Each wall is flat, endless, passes through zero and stands at right angles to its row. A trip goes straight from one point to another. List the walls that it crosses, first one first.

Walls:
(1): [.60, .07]
(2): [-.03, .15]
(3): [-.61, .59]
(4): [-.24, -.53]
Trips:
[-.23, .23] to [.10, -.07] => 1, 3, 2, 4
[.02, -.58] to [-.73, -.31] => 3
[-.40, -.48] to [-.37, -.35] => 3
[-.26, .19] to [-.34, .02] => 4
[-.29, -.15] to [-.11, -.18] => 3
[.74, .24] to [-.08, .17] => 3, 1

Walls:
(1): [.30, .34, -.01, .44, .04, .32, -.12, -.50, -.21, .17, .32, -.02]
(2): [.24, -.22, -.14, .18, .09, -.32, .12, -.01, -.18, -.51, -.26, .27]
(3): [-.02, -.21, .29, -.23, -.36, -.03, -.36, -.21, .10, -.04, .16, .11]
(4): [.94, .53, -.17, .11, -.36, .39, -.12, -.24, .22, -.24, -.19, -.19]
(5): [-.60, -.33, .62, -.28, -.10, .26, .42, -.24, -.49, .37, .08, .30]
Trips:
[.18, -.40, -.13, -.05, -.21, -.55, -.23, -.34, .62, -.07, .05, .01] to [-.76, -.20, .17, .13, -.26, .03, .06, .05, -.49, .03, .46, .39] => 4, 5, 2
[-.46, -.28, .04, -.22, -.05, .04, -.18, .11, .67, -.48, .35, .07] to [-.42, .28, .43, -.22, .44, .86, .20, -.05, .02, .01, -.64, .56] => 5, 3
[-.20, .02, .51, .37, .12, .10, .38, .01, -.05, .53, .23, .21] to [.07, -.42, .00, .23, .01, .17, .25, -.13, -.04, .00, .08, -.15] => 2
[.45, .05, -.17, .18, -.39, -.08, .27, .31, -.16, -.01, .04, -.28] to [-.48, .09, .36, .26, .10, .13, .13, -.05, .07, -.06, .13, .02] => 2, 5, 4
[-.15, -.01, -.26, .28, -.23, -.02, .26, .24, .03, -.03, .10, -.13] to [-.12, .23, .04, -.15, .20, .19, .17, .00, -.67, -.03, .08, .19] => 5, 1
[.12, -.05, .09, .34, .52, -.70, .48, .20, .10, -.52, .30, -.42] to [-.11, -.10, -.07, -.08, .22, .26, .16, .27, .13, -.30, -.13, -.28] => none

Walls:
(1): [-.23, .12, -.09, -.28, -.47, .09, .06, -.18, .12, -.05, -.01, .39, -.08, .26, .26, -.15, -.28, -.17, .29, .00, .37, .26, .04, .47, .06, -.03, -.32, .42, -.07, .07, -.10, -.48, .25, -.03, .29, .00, -.63, -.18, .20, -.47, -.20, -.11, .31, -.29, .41, -.11, -.26, -.14]
(2): [.17, .35, -.13, .19, .49, -.19, .71, -.54, .19, .36, -.07, .49, -.51, -.57, -.24, .09, -.07, -.18, -.01, .33, -.03, -.02, -.24, .13, -.25, -.42, .10, -.18, -.05, .04, -.09, .34, -.41, .06, -.21, -.21, .16, -.37, -.07, .09, -.02, .38, .12, .40, .38, -.28, -.07, -.13]
(3): [-.20, -.05, -.59, .18, -.24, -.27, .01, -.20, .28, -.03, .16, .07, .01, .26, -.16, -.48, -.40, .21, -.45, -.24, .10, .48, .19, -.01, -.72, .21, -.16, .02, .28, -.32, -.07, .02, -.82, -.15, -.27, -.13, -.04, -.22, .47, .11, .23, .17, -.11, .07, -.25, -.12, -.16, .17]
(4): [-.10, .06, .21, -.39, .41, .37, -.06, .00, .09, -.13, .12, .19, -.06, -.42, -.12, .16, -.06, -.16, .48, .05, .00, -.12, -.22, -.26, -.03, .11, .02, .25, .17, .45, -.23, -.06, -.31, -.20, .78, .00, -.35, .63, .35, .14, .94, .02, -.27, -.14, -.10, -.11, .31, -.30]
(5): [.42, .15, -.42, -.24, -.24, -.45, -.04, .20, -.20, .21, -.18, .45, -.02, .05, -.09, -.09, .10, -.22, .00, .16, -.16, .11, .43, -.35, .09, .10, .17, .15, -.17, -.45, .13, .20, .28, .16, -.23, .12, -.24, .38, .15, .13, -.12, -.40, .20, -.17, -.64, .23, -.18, .08]
(6): [.24, .03, -.17, -.01, -.03, .07, -.21, -.60, -.78, -.14, .03, .25, .48, .10, .11, -.07, .23, -.10, -.13, -.23, -.35, .05, .12, -.26, .03, .08, .09, .11, .01, .29, -.44, .30, .25, -.21, .01, .09, -.37, -.12, -.17, -.36, .24, .23, -.12, -.42, .23, -.24, -.14, -.45]
(7): [.18, .27, -.03, .16, .12, -.01, .27, -.27, -.26, .26, -.48, -.12, .00, .40, .18, -.28, .35, .09, .41, .39, .20, -.19, -.08, -.03, .16, .07, .36, -.09, .00, .00, .59, -.04, .13, .18, -.38, -.06, -.16, .29, .01, -.05, -.02, -.31, -.46, .05, -.30, -.13, -.21, -.21]
(8): [-.08, -.22, .57, .30, .31, .13, .07, -.03, -.12, -.21, -.64, .34, .21, .52, .12, .16, -.02, -.31, -.24, -.07, -.45, -.19, .44, .48, .25, .22, -.22, .27, -.33, -.20, .25, .20, -.20, .12, .14, -.25, .19, .44, -.20, -.49, .44, .20, .32, .17, .10, -.28, .23, .07]
(9): [.15, -.10, -.15, .25, -.22, -.14, -.24, .35, .02, .19, .06, .23, .02, -.01, .03, -.35, .21, -.38, -.35, -.35, .02, .38, -.18, -.42, -.04, -.01, .23, -.24, -.25, .45, -.09, .23, -.48, .07, .05, .33, .04, -.06, .34, .04, .08, -.20, .40, -.12, -.27, -.15, -.27, -.29]
Trips:
[-.18, -.62, -.01, .02, -.13, .04, -.37, -.25, -.04, .03, -.17, .22, .09, .00, .07, .16, -.10, .18, .25, -.21, .57, .48, .04, -.18, .35, .19, .02, .25, -.14, .05, .44, -.22, -.36, .09, -.37, .20, .25, -.27, .21, -.11, -.28, -.05, -.01, -.18, .15, -.83, .29, -.26] to [-.42, .13, .27, .10, -.27, -.14, -.63, .00, -.12, .23, -.24, .03, .06, .49, -.26, .16, -.06, .28, .21, .17, .38, .21, .02, .23, .08, .20, .24, .01, .02, .51, -.17, .18, .52, -.44, .36, -.36, .33, -.32, .34, .22, -.17, -.27, .23, -.08, .06, -.09, .41, .63] => 6, 7, 3, 8, 9
[-.55, .06, .27, .36, .12, -.28, .04, -.28, -.21, -.51, -.22, .00, .37, .16, .05, .29, -.33, .07, -.41, .31, -.08, -.11, -.25, -.09, -.23, -.23, -.10, -.22, .37, .07, -.35, -.07, .49, .25, -.29, .08, .06, -.19, .07, -.05, -.28, -.32, -.30, -.22, -.02, -.15, -.31, -.22] to [-.31, .11, -.46, -.26, .32, .00, .10, -.32, -.07, -.08, -.33, -.21, .88, -.39, -.27, .20, .04, .14, .24, -.46, .15, -.25, .10, .09, -.07, .46, .50, -.11, .12, -.35, .21, -.12, -.03, .00, -.61, .10, .20, -.08, -.16, -.37, .00, -.09, -.37, .12, .26, .26, .05, .25] => 1, 3
[.73, -.27, .16, -.11, .26, .24, .10, -.31, -.04, .42, -.16, -.12, -.24, .01, -.19, -.24, .18, -.28, -.41, .13, -.21, .09, .19, .01, .42, .07, .09, -.17, .02, .45, -.02, .45, -.27, -.08, -.18, -.11, -.55, -.05, .00, -.41, .54, -.26, -.01, .33, .19, .43, .08, .17] to [.18, -.05, -.30, -.61, -.08, .02, .37, .30, .20, -.20, -.05, -.19, .00, -.13, .17, -.18, -.15, .10, -.23, .00, .10, .11, -.17, -.26, .05, .30, .17, -.24, .15, -.16, -.15, .39, -.43, .12, -.49, -.11, -.15, -.19, -.25, .55, -.02, -.02, .29, .13, .31, -.05, .30, -.15] => 3, 8, 7, 4, 6
[.33, -.51, -.33, -.07, -.03, -.23, .27, -.23, -.42, -.25, -.25, .24, -.09, .10, .26, -.19, .22, .42, -.20, -.06, -.08, .04, -.07, -.03, .28, -.04, .15, .12, -.40, .62, -.01, -.12, .09, -.05, -.30, -.15, -.49, -.35, .80, .04, .43, -.07, .00, .07, .02, .30, .33, .01] to [-.07, -.35, -.10, .33, .13, -.08, -.31, -.14, .24, .33, .28, .38, .07, .05, -.32, .10, .09, -.60, -.27, -.30, -.11, -.10, .00, -.11, -.33, -.39, -.09, -.07, .33, .06, .63, -.20, -.34, .01, .17, -.04, -.49, .29, .01, -.36, .33, -.13, -.45, .08, .24, -.19, -.18, .64] => 8, 2, 5, 7, 6
[-.01, -.14, -.16, .01, -.53, -.47, .00, -.06, -.20, -.35, -.05, .05, .15, .42, .23, -.04, .07, -.18, -.44, -.28, -.50, -.20, .11, -.15, -.08, .12, .02, .13, .05, -.41, -.48, -.23, .40, .02, .24, -.06, -.20, -.09, .49, -.04, -.52, .19, .29, .10, .27, .06, -.22, .06] to [.09, .53, -.18, -.09, -.21, .06, .29, -.32, -.17, -.22, .00, -.01, -.34, .02, -.03, -.44, .23, -.52, -.11, .38, .24, .14, .33, -.16, -.11, -.19, .31, -.27, -.12, .19, .00, -.04, -.21, .16, .27, .27, -.37, .10, .03, -.39, -.59, -.58, .06, .00, -.07, .03, -.29, -.18] => 8, 7, 2, 3
[-.10, -.16, .17, .05, .17, .01, .33, .07, -.10, -.39, -.35, -.28, .09, .35, -.47, -.35, -.02, .47, -.17, -.08, -.10, -.20, -.40, .17, -.08, -.53, .53, -.13, -.18, -.22, .31, .05, .16, .05, -.07, .12, .53, .01, -.29, .12, -.27, -.28, .08, .17, .28, .31, -.15, .19] to [-.09, -.06, .51, -.34, .15, -.33, -.41, .34, .40, .06, .16, .10, .27, -.01, .42, -.16, .18, -.12, -.28, .18, -.16, -.73, .10, .21, -.03, -.12, -.21, -.15, -.10, -.14, -.03, -.37, -.15, .32, -.14, .41, .12, .20, -.14, -.49, -.21, .07, -.25, -.02, .06, -.24, -.03, .42] => 2, 7

Walls:
(1): [-.03, -.04, .13, -.02, .29, -.13, -.29, -.01, -.51, -.06, -.30, .11, -.39, .22, .17, .14, -.03, .17, .42, -.53, -.20, .01, -.49, .42, .41, .21, .31, -.35, .61, -.09, .32, -.22, .33, .28, .04, -.21, -.07, -.18, .06, .24, .57, .08, .20, -.22, .01, .27, -.07, .36]
(2): [.22, -.32, .30, .01, -.01, .24, -.58, -.29, .35, -.42, .16, .27, -.51, .26, .21, -.42, .46, -.07, -.28, .08, -.13, -.25, -.43, -.16, -.27, .09, .12, .34, -.25, -.01, .18, .23, .41, -.20, -.01, -.24, .15, .21, .33, .24, -.51, -.19, .32, -.01, .04, -.06, -.39, .25]
(3): [.08, .29, .01, -.06, .33, .00, .14, -.27, .20, -.25, -.41, -.01, .12, -.68, .42, -.60, -.41, -.11, .59, .11, -.21, -.19, .15, .13, .40, -.60, -.20, -.02, .61, -.18, .15, -.18, -.59, -.29, -.05, -.10, -.36, .05, -.10, -.13, .17, -.15, .32, -.26, .34, .17, .14, .37]
(4): [.20, -.05, -.06, -.33, .06, .00, .19, -.45, -.03, .30, -.13, .18, -.61, .04, .52, -.19, -.17, -.04, -.05, -.25, -.16, .22, -.27, -.51, .44, .09, .67, .49, -.31, -.21, -.34, .11, .62, .22, -.38, -.18, .37, -.39, .52, -.19, .21, .23, -.13, .10, .79, -.08, .02, .25]
(5): [.07, -.16, .15, -.72, -.28, -.12, -.27, .04, -.34, .54, .15, -.31, -.10, -.24, .94, -.28, -.33, .05, .51, -.04, .10, -.20, -.19, -.39, .16, .06, -.10, .36, .77, .24, .14, -.34, -.13, .10, -.01, -.10, .04, .27, -.06, .04, .02, -.20, .20, .17, .00, .35, -.01, .53]
(6): [-.17, .26, .42, .13, -.18, .10, -.07, .00, -.26, .26, .14, -.49, .24, .23, .30, -.07, .36, .33, .22, .10, -.31, .22, -.11, -.32, .04, -.42, .46, .16, -.36, -.16, -.11, .16, -.11, -.06, -.13, -.13, -.25, .33, .33, .61, -.04, .32, -.17, -.18, -.11, .78, -.01, .06]
Trips:
[.32, -.42, .29, -.47, .16, -.32, -.30, -.08, -.35, .15, -.05, -.12, -.39, .20, -.33, .18, .28, -.09, -.59, -.09, -.35, -.16, .32, .43, .22, -.47, .08, -.52, .66, .08, -.22, .07, -.08, -.01, -.21, .34, .16, -.52, .26, .17, .18, .31, -.32, -.33, -.06, -.42, .16, .11] to [.68, -.13, -.19, -.18, .21, -.40, -.50, -.21, -.61, -.04, -.28, -.10, -.09, -.42, -.14, .24, .37, -.27, .43, -.20, .29, .18, -.06, .38, .26, .16, -.14, -.04, .12, .17, .00, .20, .14, .54, -.33, .44, .18, .45, .56, -.28, -.19, .23, -.20, .13, .71, .17, .09, .00] => 5, 3
[.21, .28, .36, .29, .13, -.02, -.07, .34, .07, .11, .34, -.40, .36, .47, .32, -.17, .04, -.13, -.35, .06, .27, -.07, .57, .64, -.02, -.07, -.09, .26, .50, .27, -.15, -.23, -.20, .17, .28, .05, -.29, .04, .00, -.66, -.04, -.30, .17, .30, .49, .32, .23, -.03] to [.41, -.02, -.58, .42, -.08, .26, .26, -.18, .20, -.20, -.16, .17, -.43, -.26, -.13, .37, .02, -.11, -.03, -.11, -.04, -.12, .33, .59, -.26, -.71, -.51, -.26, -.47, .33, -.30, .24, .03, -.18, -.03, .38, -.31, .19, .15, .31, .17, .08, -.18, .09, -.32, -.42, .03, .14] => 5
[.07, -.02, .16, -.67, .67, -.05, -.52, -.02, .16, .01, -.35, -.03, -.05, -.52, .10, .01, .63, .11, .08, -.13, .24, -.25, -.40, .21, -.88, .12, -.54, .08, .16, -.12, -.82, -.08, -.15, .38, -.30, -.11, -.03, -.20, -.52, .19, .06, .02, .52, -.03, -.05, .41, -.10, -.06] to [.26, -.33, -.08, -.38, -.14, -.27, .33, -.16, -.03, .21, -.23, .07, .17, .28, -.35, -.12, .23, .05, -.03, .31, .02, .14, .07, -.59, .07, .00, -.27, -.16, .12, -.13, .01, -.16, .05, .23, -.37, .23, .37, .29, .08, .02, .05, -.21, -.14, -.49, -.13, -.21, -.37, -.12] => 1, 3, 4, 2
[-.22, .24, -.18, .34, .00, -.06, -.31, -.23, .36, -.04, -.32, -.30, -.27, -.18, -.08, -.39, .23, .11, -.26, -.25, .14, -.19, .27, .09, .15, -.16, .14, -.20, .32, -.45, -.07, .17, -.17, .32, -.13, -.14, .26, -.03, -.43, .32, .08, .25, -.45, -.16, .63, -.81, .31, .32] to [.20, -.05, .73, .09, -.32, .06, .26, .12, -.14, -.40, -.71, .06, -.11, .32, -.17, .33, .16, -.47, -.19, .20, .06, .29, .26, .19, -.64, -.34, -.33, .16, .13, -.02, -.22, -.04, .01, -.15, .04, .15, .25, .04, -.14, .20, .10, -.36, -.19, .16, .51, -.18, .01, -.33] => 1, 4, 2, 3
[-.19, .18, .33, .05, .01, -.28, .09, -.13, .29, -.07, .00, -.45, .20, .06, -.20, -.03, -.28, .07, -.27, -.34, -.32, .17, -.01, -.08, .20, -.13, .26, -.12, .10, .32, .11, -.25, .58, -.61, .21, .00, -.08, .07, .22, -.30, .35, .00, -.10, .06, .23, .21, .29, -.02] to [.10, .32, .04, -.35, .12, .07, .10, -.41, -.65, -.04, .30, -.14, -.13, .01, .19, -.31, -.20, .01, -.05, -.17, -.28, .23, .42, -.37, .21, .12, .27, -.47, .02, -.33, -.07, .06, -.18, -.10, -.28, .08, .07, .45, .15, -.19, .05, .26, .37, .09, -.01, .00, -.17, .16] => 5
[.38, -.14, .06, .05, .19, -.17, .12, .31, -.31, -.03, .24, -.56, -.90, .12, -.23, .39, -.03, .28, -.07, .20, -.04, -.02, .20, -.45, .25, .07, .19, .16, -.33, -.58, .13, .02, .35, .01, -.17, -.05, -.45, -.42, .06, -.47, .81, -.12, .17, .83, -.10, -.42, -.18, -.22] to [-.19, -.46, .31, -.20, .08, -.01, .09, -.40, .18, .10, .21, .10, .20, -.54, .16, .22, .31, -.48, .63, -.09, -.30, -.15, -.37, -.34, .31, .03, -.09, .13, .44, -.20, -.09, .15, .41, .11, .01, -.06, .09, -.36, .18, .08, .10, -.27, .08, .06, -.26, .69, -.37, .51] => 5, 2, 6, 3
[.06, .18, .29, -.01, -.06, -.04, .60, -.82, -.11, -.02, .05, .32, .48, .35, .06, .02, .18, -.31, .30, .00, .04, -.12, .17, -.11, -.01, -.14, .10, .26, -.56, .65, -.09, .23, .16, .58, .16, -.28, .08, .17, -.03, .01, -.07, .39, .08, -.06, -.02, .24, .21, .06] to [.23, .26, -.59, -.65, -.39, -.05, -.31, -.08, -.29, -.21, .30, -.63, -.53, -.40, -.17, -.42, .09, -.16, -.19, -.17, -.23, .65, .02, -.03, -.28, -.04, .44, -.10, .03, -.01, -.47, -.12, .30, -.40, .58, -.56, .34, .75, .26, .04, -.24, .34, -.20, .07, .04, .35, -.09, .04] => 5
[.08, .12, -.27, -.28, -.19, -.21, -.28, .30, -.34, .14, .26, -.09, -.37, .08, .21, .27, -.35, .01, .38, -.18, -.08, .58, -.24, .15, .00, -.05, -.47, .05, .06, -.39, .26, -.40, .54, -.07, -.26, -.26, .22, .44, -.16, -.11, -.17, .42, -.93, -.08, .37, -.03, .35, .12] to [-.15, -.15, -.36, .28, -.29, .35, .09, .15, .36, -.24, -.01, .30, -.11, -.39, .05, -.14, .10, -.41, -.42, -.46, -.08, -.14, .14, .37, .07, -.29, .13, -.05, .25, .00, .08, .08, .27, .66, .12, .28, -.39, .53, -.17, .66, .09, .03, -.18, -.05, -.02, .35, -.30, -.15] => 4, 5, 2, 3
[.35, -.52, -.11, -.11, -.22, -.18, .40, .07, -.17, -.14, .13, .52, -.08, -.31, -.60, -.49, .14, .08, .11, .74, -.31, .01, -.06, .02, .28, -.01, .05, .03, .55, .05, .12, -.31, -.14, -.10, .29, .06, .07, -.42, -.68, -.12, -.08, .08, -.07, -.46, -.22, .01, -.11, .46] to [.15, -.07, .20, -.74, .10, -.06, -.14, .02, .34, -.68, .29, -.65, .15, -.45, .48, .14, .03, -.06, .33, -.23, .61, .16, .20, .05, -.08, -.11, .46, .02, -.05, -.19, -.50, -.31, -.27, .02, -.19, .25, .29, -.54, .13, -.03, .20, -.06, -.17, .11, -.17, .45, -.33, .31] => 4, 6
